Every row gives one point. To make a cloud, some directions were put in groups of two or more. Within a group, all points are equally far from the middle, so they leave a hole (a ring in 2 directions, a hollow ball in 3). The other directions are filled evenly. Then the cloud was stretched, turned, moved and blurred a little. Count the holes, and give their numbers of directions, smallest first.
In the rows, zero is written as 128.

Cloud:
[[129  63  93]
 [124 169 161]
 [124  58  98]
 [ 75  61 124]
 [ 68 146 168]
 [109  83  81]
 [182  89 133]
 [175  81 103]
 [187 108 125]
 [ 66 169 143]
 [181 137 131]
 [ 82  58 121]
 [165 154 146]
 [ 49 110 119]
 [ 96  46 139]
 [139 188 102]
 [139 188 126]
 [122 145  66]
 [ 56 122 102]
 [166 166  92]
 [183  94 108]]
Holes: 1 (3)

Cloud:
[[ 89 153 123 180]
 [130  68 138  87]
 [198 170  95 140]
 [135 118 182 169]
 [163  73  90  95]
 [168 186  51 103]
 [114  70 153 131]
 [153 155 148 183]
 [172 107  37  99]
 [106 189 137 168]
 [127  80 142  60]
 [135 136 131 206]
 [149 142  87  58]
 [170 193 126 111]
 [192 124 105  71]
 [ 80 153 116 109]
 [129  92 194 151]
 [187 145 150  65]
 [177 195  95 138]
 [107 150 103  69]
 [ 83 189 137  92]
 [164 206  87 133]
 [118  80 104 170]
 [137 138 141 198]
 [171  82  88  85]
 [175  98  83  76]
 [ 98 171  61 149]
 [107 160 105  68]
 [161 151 154 171]]
Holes: 1 (3)

Cloud:
[[182 100 155 216 147 109]
 [169 109 191 105  78 195]
 [129 113  73 145 171  73]
 [ 76  95 129 110 108 151]
 [ 88 115 175 178  88  68]
 [113 198  99 132 150 145]
 [150  90 120 130 186 160]
 [117 220 132 117 119 111]
 [154 109 130 188  60 146]
 [186  90 163 151  51 105]
 [173 189 164 127  79 115]
 [163 171  80  73 112  96]
 [178  45 171 146  94  92]
 [153  79 112 101  83 211]
 [140 160  57 146 131  74]
 [191 137 129 185 109 174]
 [177  97 191 173  59 149]
 [192 180 129 115 139 196]
 [192 108 139 201 157  87]
 [130 154 141 154 188 138]
 [131 117  91 191  81 108]
 [213 168 116 136 115  96]
 [155 156 173 135  54 126]
 [183  80 202 179  74 105]
 [152 105 165 209 154 131]
 [146  74  97 142 175 112]
 [151 152 103  77  82  84]
 [107 124 128 168  75 160]
 [159 117 134 175  79 189]
 [192 121 161 176 152 184]
 [ 95  88 163 165 131 148]
 [149 105 168  75 146 100]
 [138  93  65 154  88 113]
 [117 208 130  81 117 141]
 [120 150 120  72 169  81]
 [186  55 102 126  85 165]
 [211 115 117 113 171 116]
 [216 138 115  79 144 134]
 [133 136 109 196 160  54]
 [110 181 116 173 158 107]
 [191 108 155 179 119 200]
 [125 103 123  79  70 185]
 [ 74 121 167 132 100 128]
 [125 130  85 108 191 118]
 [188 151 105 184 106 138]
 [146 207 141  88 105 156]
 [220 140 116  99 136 110]
 [169  43 138 188 128  91]
 [174  47 142 130 141 189]
 [188  75 183 180  64 116]
 [104  96 104  81  78 154]
 [168  65 143 210 135  85]]
Holes: 3 (2, 2, 2)

Cloud:
[[122  51 120  47 154 126 115 171 130]
 [ 89  99  93 158 188 168 152  74  73]
 [120  37 152 120 124 163 159 201  82]
 [139 128 145  64 132 163 132 231  96]
 [104 144 138  75 153 101 151 108  41]
 [191 177 117 181  88 157 191 125  76]
 [ 88  83 136  90 174 105  73 168  92]
 [119 126  96  74 155  52 152 171  95]
 [146 160 130 134  85  54 208 119  86]
 [ 61 120 148 153 132 155 129 190  99]
 [ 88 164 108 165 177 184 102 161  70]
 [126 143  93 122 103 139 158  48 135]
 [ 76 144 116  87 123 181  84  86  83]
 [ 95 116 115 171  84 107 179  96 132]
 [147  60 155 173 150 152 181 171 136]
 [116 135 128 191 193 143 156 185 103]
 [138 145  92 106 170  85 131 136 176]
 [ 92  89 118 115  65 144 137  79 126]
 [175 107  69 169 124 133  98 139 158]
 [166  85  96 143  98 219 152 190  94]
 [120 172  84  65 151 217 144 153  78]
 [226 133 145 102 132  95 191 192 111]
 [151 123 199 125 103 117 198 147  45]
 [ 72 136 140 110 177 117 190 117  72]
 [203 109 115 179  92 148 117 168 152]
 [215 138 151 137  89 106 228 128 100]
 [163  80 175  79  92  86 185 187  90]
 [166 179 149 145 135 197 192 132 145]
 [111 106  71  71  94 157 146 200  71]
 [150 129 181 154 174 188 193 110  59]
 [154  85 107 137  47 125 100 150  95]
 [158 164  92 133  58 165 184 108 146]
 [162 199 177 151  89 111 152 103 129]
 [175 158 107  56 175 104 136 110 106]
 [129  60 164  94 155 158 111 153 157]
 [222 118 137 112 139 120 206 142  70]
 [183  79 128 187 139 166 128 173 149]
 [176 135 165 101 110 104 224 178 150]
 [100  81 131 115 187  83 104 107 102]
 [210 151 155 165 102 119  92 137 126]
 [197  89  99  67 138 137 191 101 126]
 [151 103 169 128 146 209  74 118 122]
 [110  81 154 201 127  98 140 128 102]
 [196  85 123 182 119  75 185 158 105]
 [192  65  81 109 137 103 137 177 140]
 [ 71 143 155 153  83 178 117 150  72]
 [101 113 170  93 161 187 186  91 110]
 [ 52 100  84  89 158 185 120 176 100]
 [147  90 149 141 182 172 166  60 120]
 [ 65 110 152  77 143 164 158  83  82]
 [128  70  80 128 168 131 117 129  39]
 [ 97  53 121  96 104 191  77 176  83]
 [158 153 110 220 114 183 149 136  93]
 [ 95 173 103  80 163 180 121  81  80]
 [198 162 143 172  87 181 168 117 148]
 [150  98  79 108 181 133 224 160 107]
 [190 133 103 142  93  70 166 196 161]
 [166 115 113 167 134  31 135 144 119]
 [141  77 166 112 110 150  62 174 130]
 [111 137 144 105  74  58 188 140  73]
 [101  45 144 122 117 169 112  87  69]
 [ 87 156 144 121 192 167  93 164 102]
 [169 148 189 139 149 183 208 139 121]
 [218 113 148  86 113  70 163 182 119]
 [209 171 105 132 181 126 188 117 152]
 [163  95 111  73 109  97 174 219 128]
 [150 110 112 192  87 122 208 181 108]
 [183 122 114  42 148  83 154 130 109]
 [122  87  74 133 105 155 171  73 142]
 [ 83 103 177 158 156  91 151 130  79]
 [169 193 142 175 176 157 162 177 106]
 [148 197 121  93 130 102 127  85  99]
 [145 113 147 122 193 205 126  81  48]
 [129 129  91 167 206  90 138 165  81]
 [ 99  99 190 153 144 112 156 111  57]
 [166 101 167 118  47 107 210 122 112]
 [148  82 104 100 173 223  78 178  92]
 [ 81 141  86 145 129 138 204  97 112]
 [135 105 130 141  91 158 227  94 133]
 [133  57 113 134 121 224 142  81  97]
 [171  91  51 153 137 143 108 158  84]
 [ 96 123 127 131  96 227 194 126  94]
 [128 162 126  85 158 153  81  80  80]
 [127 174  84 175 126 181 170  80 119]
 [145 137 189  59  85 120 174 145  60]
 [139 128 148 161  96 166 109 205  49]
 [ 71  86 133 114 106 203  83 105  75]
 [195  74 152  95 130  67 125 143 102]
 [156 101 138  56 173 194 150 152 149]
 [162  98 184 115  77 144 217 145  72]
 [101  58  85 134 189 176 128  89  69]
 [146 181  91 171 116 112 129 146 169]
 [206 153 126 149 196 134 205 116  89]
 [115  47  77  98 162 200 158  96  91]]
Holes: 2 (3, 6)
